Each wall is flat, endless, passes through zero and stands at right angles to its row. A trip goes straight from one point to another. Which walls does it cross, in order?

Walls:
(1): [ -7   0 -17]
(2): [-20 -19  31]
Trips:
[-38   6 -13] to [ 31   6 -23] -> 2
[-48  12  26] to [ 26  13 -14] -> 2, 1
[ -9  -5 -33] to [-6 14  7] -> 1, 2
[  9 -44  17] to [ 25 -31  21] -> none
[11 23 15] to [-25 -10  23] -> 2
[-46   7   5] to [41 41 28] -> 1, 2
[  7  19 -14] to [16 21 37] -> 1, 2
[-12   0 -31] to [23  2  2] -> 1
[ -4 -39 -20] to [-10  -2   1] -> none
[-34  -3  11] to [ 10   6 -11] -> 2

Walls:
(1): [ -6 -11  13   2   3  20  20 -16 -13   0   3  45  28   6]
(2): [ -8   2  13  -9  -9  -2 -27  24  46   4  10  28 -10  -7]
(3): [-13 -14  38   7  -5 -13  21  -6   7 -24 -28  -5  -4  35]
(4): [ 15 -19   0   1  -9 -17  15   3  -4 -10 -18   3  10  24]
Trips:
[  1  10   2 -15   7  17 -24  24   7  -9 -13  11 -28 -11] to [ -3  -2  -6 -11   0  25  14  -6  -4 -27 -17  -7  -6  10] -> 3, 2, 4, 1
[ 23  49  11  14  11  29  -2 -16  24 -11  29  -2  -4  56] to [ -3  -1  -1 -36   8   1 -31   5  -3 -13 -14 -15 -20 -24] -> 1, 3
[ -6   3  16 -11 -23   2 -19 -48   3 -12   6   6  17  -7] to [ -3  -2 -16  13   2   1  -5  33  32 -34  -6 -12   8  -2] -> 1, 4
[  0   1   1   0  15   0   5   2  -5 -19  -5 -16  -2  -3] to [-15  14 -24   4  -9   0 -14   0  -4 -12  26 -10  11   7] -> 4, 3
[-19 -13   7  -9  57 -14  46   1 -44  37   7  -7  -8  17] to [ 19 -34  -9  10  -2  -6 -18  -2  -7 -26  16  -4 -23  -4] -> 1, 3
[ -9   4   7   7  -8  -1   6  -9  38 -12   6 -29  21   0] to [ -6   8 -19 -20  -1   6 -19   2 -16  14   0 -13  26  -8] -> 3, 2
[  5  31 -43  18  16  -9 -35  -8  -8   4   3 -15  -7   9] to [  3  -5  20  -9 -30  17  -9  19   8 -23   2  -3  14  13] -> 2, 4, 3, 1
[ -5   5  23  -8   6  -6 -21  32   8 -16 -11 -12  17 -24] to [  6  60 -15   7 -13  32  -7   2 -23 -42  -7 -24 -11 -20] -> 3, 2

Walls:
(1): [-12  16  24  14  15   6 -36 -27   7  26 -36  -8 -11   9  27  -2  -1  -6
  -4   7  13   2   4   6  15 -11 -13 -14  -5   5  -3   9  20   1   0  -1
   2  11  23  28  22  -1 -16  -4  -4 -31  22 -25]
(2): [  7  34 -19 -28 -19  16 -14  -6  -8  -5   8   8 -27 -21  24   9   4  -8
  38 -17   0   9 -23   7  17   0  -8  -4   3   8  13  26  -4  14 -11  -9
 -20  19  -7  26  33   9   7   6   6 -22  16  13]
(3): [-21  -4 -13  24  -3  -1 -30   1 -10   8  11 -19 -39 -12  17 -27  -1  -2
 -12 -26   6 -18   6  -7  21 -14  30   5  -3   3   3 -30 -25  -6   6  14
  -2  -5  -1 -10   1  13  17 -16  13  -3 -19   2]
(4): [-24  -3  -4   7   1   4 -14 -16 -14   9  -4  -8   2  20  -8  33 -15  16
 -11  17 -10   8  -7 -18  13  20  24   5  -6  16 -10  11   5  -9  32 -16
  25  19 -11   9  -8   5 -17  -8   2 -14   7  -4]
(5): [-20   3 -10 -20 -43  14  -9  11  -6   2 -29  -1  27 -27   2 -14   1  -4
  -2   4  -9  -7   4   0 -11  19  -1 -14 -20 -20  -5  32   6 -12 -25  26
  12   2  -4   9  -3   1   6 -16  15   1 -27  -2]
Trips:
[ -9  12 -10   9  34 -10  15  25 -17  -8 -17  20  -7  14  10  40 -22   4
  15  -1   5  15 -13  29  13  14 -18  -1  -2  22  -7  10  -1   6  -7   0
  -9   1  15  -9 -19   1  -2  -2  -8  14  19   8] to [  6   5  12  -6 -27  24   4  11  13  17  -4   2  25   4 -32   5   2   4
  -3 -12 -11  -2   5   8  -5  -8   7  19  -6 -14  -1  -6  -1   8 -11 -11
  -7   5  -6  11  22 -16  13  -4  -7 -10   0  -3] -> 1, 4, 5
[ -6  21  -3  -7 -17  30   7  10  22  11  -8 -12  -4  -6  -1  14 -20  -6
   4 -34  10   6 -27  16  15  34  14  29   3  -7  14 -16  -1   9   9  -4
  -6  -6   2  14   7  15  12  19  -9  10 -25  14] to [-14 -19  -2  20  28  24   3 -19 -42  13   3  -3  -8  13 -35 -24   2   5
  34 -14 -13 -13   6   2  12  -4  15 -14  38  -3 -23  -4  28  23   5   1
  13  -9 -10  25   5  60  18  12  16   4  -5  20] -> 4, 5
[  7  -3   3  16   8 -46   1  12 -26  -4  -9  17  -7  26 -15   1  -3   3
  -7  23 -16 -16  -7  -8   6   7  -4   7  18  14   0  12  12 -24   6  36
  41 -12   9 -18 -16  -9 -27   3   9  -4   5  -4] to [ 11 -11 -37 -11  17   9  -7   0  17   4 -24 -31  44  10   6   7  11  22
   4 -20 -11  -2  19  -2 -20  11   0   4  -2  23   0 -12  17 -11   6  -7
 -24  12  -1 -12   2  -6   2   4  -1  12   5  -2] -> 5
[ 16  33  -7 -25 -15   2  11   4  15   8   0  -5  19 -20 -21   7  15 -10
  19   9 -21  -9   7  -8  16  32  22 -17 -10 -10   3  -5 -42 -10  -2 -13
  16 -15   1  14   5   0  -5  25 -22  -9   6 -25] to [-11  30  -5 -24 -19  14  -2  -5  10  15 -10  10   0 -13 -42  15  -7   3
  29  21   1  19  -3 -32   7   7  30  22   9  24   4  18  22  26   0  32
 -21 -33 -16  -8 -15  10   1 -20 -22   7  -8   2] -> none
[ -3   5   9   7  -1   4 -34 -38  -1  -6  18  -9 -14  -3  -7 -17 -32  -9
 -10 -20  27 -19  12   9  -7 -10 -20  17  -3 -17 -40  -1  19 -19 -14   9
  -4   7  -6   0   4  -4 -14  11 -23   7  15   0] to [ 20  14  14  -3   6  20  10  -5  26  -7   0   6  -3  10  32 -16  -7   8
  18 -27 -18 -25  25 -16 -18  -4 -14 -15  13 -41  27   5  -2  16  14  -2
   3  -3 -15   5   4  -4 -40   2  -5  16   9 -19] -> 2, 3
[  7 -14  21  24  20   7 -10  -6  36  22   3   9   7  -6  15 -21  19   4
 -14 -17 -17  18 -16  -6  15   0  10  16   0  -4 -19  37 -14 -18 -14 -12
  25   1  -8 -17  17   6 -10  21   8  14  10 -11] to [ 15 -23  20 -10  -7 -11  14 -37 -17  -7  20   5   1 -35 -21  -8 -18   9
   4   4  34 -27 -24   9  12  22   6   6  12  -1 -18  23   4 -15   0  12
   3   4 -14   1  18  13   1 -19  34 -11  -9   4] -> 5, 2, 1
[ -6 -13 -27 -19 -20  10 -12   7 -16  -4  18  12  29  -6 -15 -19 -11 -24
 -13  23   6  -2  15 -17 -27  18   5  18 -34   2   3   2 -11   5   0  -4
 -15 -33  -5  14   4 -24 -13  11  22   5  -6  10] to [ 11 -16   0   9   2  21 -20  -8  14 -11  -9  -9  -2   3  25  -8 -12   2
  13  15  -4   8  -3  -3  19  17  -1 -15 -15 -11  -2 -14 -19 -11 -11  -9
 -25   6   5  19  22  -6 -25   7   8  -9  20   2] -> 2, 1, 4, 3, 5
[ 19  28 -10 -16 -15   4   7  10 -21  21  25   7   0   2  22 -22 -28   4
  -8 -26   3   8 -15 -24  14 -28 -15  -9   8 -13 -17 -12  20  -7  23  17
  -2  11  -4  -2  -9 -22  16   1 -25   0 -33 -21] to [  4  22  -2  -3 -23  13   8  -3  -5  17   1  -7  16   4  11   9 -21  14
   2  -1 -11  -7  19 -37   0 -18  17 -21   1   7 -27 -20 -16   8  -2   1
 -13   1  16  -8  27  36 -11  26   0  -2  28   1] -> 5, 1, 4
